Rows are points. Any point is a mix of the corners, with weights that add up to 1. It lies inside the corners' shape when no weight is negative. Say inside or outside, and name the corners with a negative weight.

Corners:
(1): [ 9 37]
(2): [ -7 -27]
(3): [-53 -32]
Points:
[-35   6] => outside (2)
[-42 -41] => outside (1)
[-46 -27] => inside
[-48 -27] => inside

Corners:
(1): [-31 -25 -22  -7  11 -24  20  15]
(2): [-17 -22   4  18  -2  13  25  12]
(3): [  8 -13  17 -31   0  -7   8  30]
(4): [ -2 -35 -12  15  -7  -9   4  17]
(5): [  1 -45  19 -13  -2   7 -16 -30]
(6): [-60   4  56   4 -10   7   6  13]
(7): [  3  12   8 -14  -3  15  -7   2]
(8): [18 29 -1 25  3 -8 22 -5]
(9): [24 17 16 -9 44 14 -9 21]
Points:
[ -2 -27  -1   6  -3  -3   2   7] => inside
[-35  -4  29   1  -1   1   7  13] => inside
[-8 -7 16  0  1  0  5  0] => inside
[  4  20  38  12  -5  24 -21 -31] => outside (1, 2, 3)
[ -5 -18   7  -5   9   3   0  14] => outside (8)
[-26   3  13  -9 -18 -17  14  22] => outside (2, 5, 9)
[-31   2  16   5   5  15   5  29] => outside (3, 5, 8)
[-18  -9  11   8  -1   5   7   2] => outside (3)
[-9  5 12  4  4 12 10 -1] => outside (3, 4)

Corners:
(1): [ 14 -15   8  -6 -18   9  -9  13 -26 -34 -17  23   0 -19]
(2): [  7 -13   3  27   2  24   3  12 -11  16  -2  -7  -1 -16]
(3): [17  5 -1 -4 -6 19 -1 12 11 21 -7  5  4 -3]
(4): [-11 -13 -15   8 -22 -30  -2   3   9   3 -30  17 -19 -12]
(5): [  9  10 -22  -7  23  24  -3   6 -13 -60   6   7   3  -6]
(6): [-54  12   2 -15   1  -6  -4   0   7   6  -7  21  10  -9]
(7): [ 11  12 -27  18  25  15  -8   7 -10   7 -24   6 -10 -10]
(8): [  2   4  10 -26  20  -8  -8  14  -8 -45  -7 -15 -12  21]
(9): [  9   0  10   2  25  12  16 -10 -16  -6  -8 -11   4 -10]
(10): [15  3  1 13 30 -4 15 17 -6  3  2  0  2 19]
(11): [ -9   9  12   9  14   4 -11 -11  -2  10   6   9  -5 -18]
(12): [  4  11   2 -14 -21 -16 -10  20  -1  11  -1  -1   0 -10]
(13): [-13 -15 -16 -14   5  16 -11 -19 -12  11   4  18  -5 -18]
(14): [  8 -14  15   0  18  22  22  20  -7  16   5  10  -7 -17]
(15): [ 18 -50  12 -10  25   5  12  15  -1  10 -15   7   6 -23]
Points:
[-1 -1  1 -2 12  3  3  5 -3 -2  1  3  0 -3] => outside (1, 7)
[-23  -3  24 -19  -2 -11   6  10  12  -8  -3 -11   1 -10] => outside (1, 7, 10, 13)
[  5  -5  12 -11  15  -6   3  12  -3  -6 -12   1  -3  -1] => outside (2, 5, 13)
[ -8   1  -9  -8   3   6  -9  -2  -2  -2  -5   6   0 -11] => outside (1, 10, 14)
[ 2  1 -2  3  3 10 -5  2 -7 -6 -6  8 -2 -7] => outside (12, 14, 15)
[ 0  0 -4  1 14  7  1  6 -4  3 -6  4 -2 -8] => outside (1)
[ -2  -9  -7   4  -4  -9  -1   6   0   1 -18  10  -9 -11] => inside
[  4  -6   0  -2  -1   7  -4   6  -9  -6  -9  12  -2 -12] => inside
[-19 -17   8  -6  22   8  11  -1  -3   2   0  11   1 -12] => outside (1, 3, 7, 12)

Corners:
(1): [ 10   4 -17   1 -20  11 -18 -15  -1   5  -6  -5  37  -9 -36   3  -7   4
 -12   1]
(2): [-18   9 -14 -24  17 -12  12  30  -2   3  13   1   5  25  -9   3 -15 -11
 -12  -7]
(3): [-17 -23  -2  27  -4  14   1 -11   5  19  14 -16   4  31   4  -5  14  18
 -25 -40]
(4): [ -5  -9 -15  17  16   5 -16  22  -7   1 -10   1   9  16  11  11  34  -9
  -7  29]
(5): [-11  -1  -7   5  13 -27   1  -3   1  12  50  18   3  18  -9  14 -10  19
  -4  -7]
(6): [  5 -13  10  27 -15 -13  26  12  -6  -4  29 -25  -7   6  13 -18  19   5
   2 -24]
(7): [ -6  11 -33  -3  -7   3 -38  -9  12   9  12  16  29  15  -3  -9  -1   6
  -3  18]
(8): [ -4  26  -8 -18  21 -15 -15   3   8  -4  -4   8 -16 -25  -1 -21   3   8
  -1  14]
(9): [  1 -11 -20 -18 -16  28 -21 -17  10  26   0  -1   5  20 -27  21  26  10
  14   2]
(10): [  9   8 -10 -24 -37   1  -6  -1 -13  29  34  13   4 -16 -12   2  -6  -1
 -20   5]
(11): [-15   1  23   4   9  26 -10 -10  -3   3  41  -9  -1  33 -10  28   3   1
 -19 -31]
(12): [-33  19  14   2 -19 -27 -27  13  -3   0  18  10  -6  16  47  39  17  15
 -11  18]
(13): [-38   2 -38   1  -8  29  60 -10  24  14  19 -39   1 -17  14 -11 -17 -10
   0  -7]
(14): [ 12   2   9  -8   4  20 -14  11 -23  10  11   6   9   5   3  19  -8  37
   0 -11]
(15): [-48 -13  32 -25 -42   7  40  -4  18  29  32  19  35  20  19  -5  -1   9
  -8   0]
(16): [-34   8 -20   2  30  -5 -27  26  45  -4  23 -12   2   6  14  23  12  20
  -4  17]
(17): [ 18   7  -5  18 -15   7 -18 -16   9   4  16  17  24 -21  26  20  11  -7
  10 -10]
(18): [  7 -29 -19 -16  -9   0  33   7  -8 -31  20  -6  -5  -2  15 -16   5   1
 -21   8]
(19): [-36   2   2  26 -26  21 -31   3  11  -8 -11   7  12 -26  13  -2  10   6
   5   0]
(20): [ -4  -8   0 -47  -3 -12   5  -9 -33   7  39  -1   8  11 -16  -4  19  22
   9 -19]
(21): [-17 -19  -5  20   6  12  -8   0  16  32  10 -38  -5   8  26  18 -13  -3
  12  -1]
Points:
[ -1  -7 -10  -6 -17   6   4  -5  -6  13  10   2  10  -6  -3  -9   4   4
   2  -3] => outside (11, 12, 16)
[-9  6 -4 -7  2  0 -5  2  4  4 13  1  0 -2  2 -2  4  6 -5  2] => inside
[-20   5  -9  -2   4   1   3  13   1  -7  10 -16  -2  -2  15   1   0   3
  -2   5] => outside (3, 5, 9, 10, 15, 17)
[-14   6 -13  -1  -7   0  -1  -6  19  10  18  -5   5   1   4   4  -2   2
  -7  -1] => outside (4, 14, 19, 20)
[ -3  -3 -10  14  14   1 -24   9   0  -4   4  -4   4  10   6  12  18   6
  -1   4] => outside (10, 13, 15)
[ -8   4  16   9 -15 -10 -17  18  -7   9   5   1   9  -6  22   8  14  10
  -8   0] => outside (5, 7, 9, 11, 13, 18)
[-17  -1  -5  -2  -7   3  10   1   4   8  22  -4   9   0   8   0  -2   6
  -6  -4] => outside (9)

Corners:
(1): [-18  33 -12 -16 -17   5 -17  -7  24  -5  -1 -10  21   4  11   2  10 -15
 -23 -11]
(2): [-11 -33 -33  38   6   2  10 -25  30 -24   7  28 -18   3   1  39  -9  15
  20 -17]
(3): [  7  18 -20  -2   7   1   9  -5   9  14  -8  23  -9  -7 -29   5   1   9
  -7 -24]
(4): [ 15 -12  12 -29   4 -24 -10  -3  -5 -11   2  -7 -17  10 -27 -25  -7  36
   7   2]
(5): [ 23  -8   3 -29  -3 -22   0  -8 -27  26   0 -16   9  -6 -14 -25  34  23
   5  17]
(6): [ 18  14  20 -28   2 -24  -7  -9  -3   4  10 -21   4 -31 -14  -5   4  24
  14  24]
(7): [ -6  18   9  -9 -45 -17   2   9  16   1   0   4 -20   6   6   2   3 -22
   0   4]
(8): [ 15  -4  -9 -35   5 -32  17   9 -12  -2  -8 -26  12 -33 -19 -11 -16  -7
  -9   7]
(9): [  2  11  10   4 -20 -21  -7 -10   9   9   7   5  19  10  15  -6  -7 -10
 -18 -23]
(10): [ 17  -6  16 -21  -6  -3  -9  13   0  20 -25 -23  12 -29 -17 -14 -14  21
  24  12]
(11): [-18 -21 -28  47  -6  -9  12 -30  -9 -35   1  26 -15  10 -21  10 -11   9
  26 -34]
(12): [-10  11  -5  20 -19  -1   0  15   8  -7 -21   7 -25  -5  -8  16  -7  15
 -29  -6]
(13): [-12 -60 -47  41  18   4   9  -2   4 -25  57  14  11  20 -20  37 -23  -9
  16 -34]
(14): [-24  12  -7  -4  -4  13  22   0   1  12  -2   8   0 -23  20 -41  27  17
  -8  14]
(15): [ 11  28  -8 -17 -18  19  -4   6   6  -1  -2 -15  -5 -15  19 -22  12  -5
  -4  -7]
(16): [  4  -4  -2  13 -13 -21  -9 -10  17 -12  11  10  16 -19 -13 -10  12   2
   3  -9]
(17): [ 10  -6  34 -32  -6 -17 -12  17  -9  -1 -12   0   2 -23   7 -14   3  14
  27  18]
(18): [-12 -40 -14  31   2 -14  19  16  13  -4   1  -7 -19   8 -13   3 -14  12
  19 -41]
(19): [ -2  31  -4  -4   9  -3   4  21  14   6 -13 -11 -11  26   5 -13  15  -1
 -21  31]
(20): [  9  -8   0  -6  25 -21 -23 -21  16   2  12  -5 -20 -19 -26  -2 -13  13
  24  10]
(21): [  0  23  19 -16 -18  21   4 -20   8   6 -19  -8  14  12  -9  -9  21 -21
 -31   1]
Points:
[-5 -2 -6  2 -8 -9  1 -9  6 -8  5  7  1 -7 -8  2 -4  1  2 -6] => outside (5, 15, 18, 19)
[ 1  3  0 -3 -5 -8  0  0  3 -1 -3 -1 -3 -2 -3 -7  3  7  1  0] => inside
[-1  4 -3 -5 -4 -8  0 -3 11  4  0 -3  2 -2 -7 -3  3  4 -7  0] => outside (11, 15, 17)
[ 0  4 -9 -1 -7  1  0 -4 10 -4  0 -1 -3 -6  2 -2  3  3  1 -6] => inside
[ -1  -2 -17  -2  -3  -8   2   2  -1   3   3   2  -3 -21 -13  -5   0   4
   9 -11] => outside (2, 4, 6, 9, 19, 21)
[ -5   0  -2   0 -15   0  -9 -10   8  -4   1   4  -2   2   4  -1   1   2
   3  -5] => outside (3, 6, 8, 16, 18, 19)
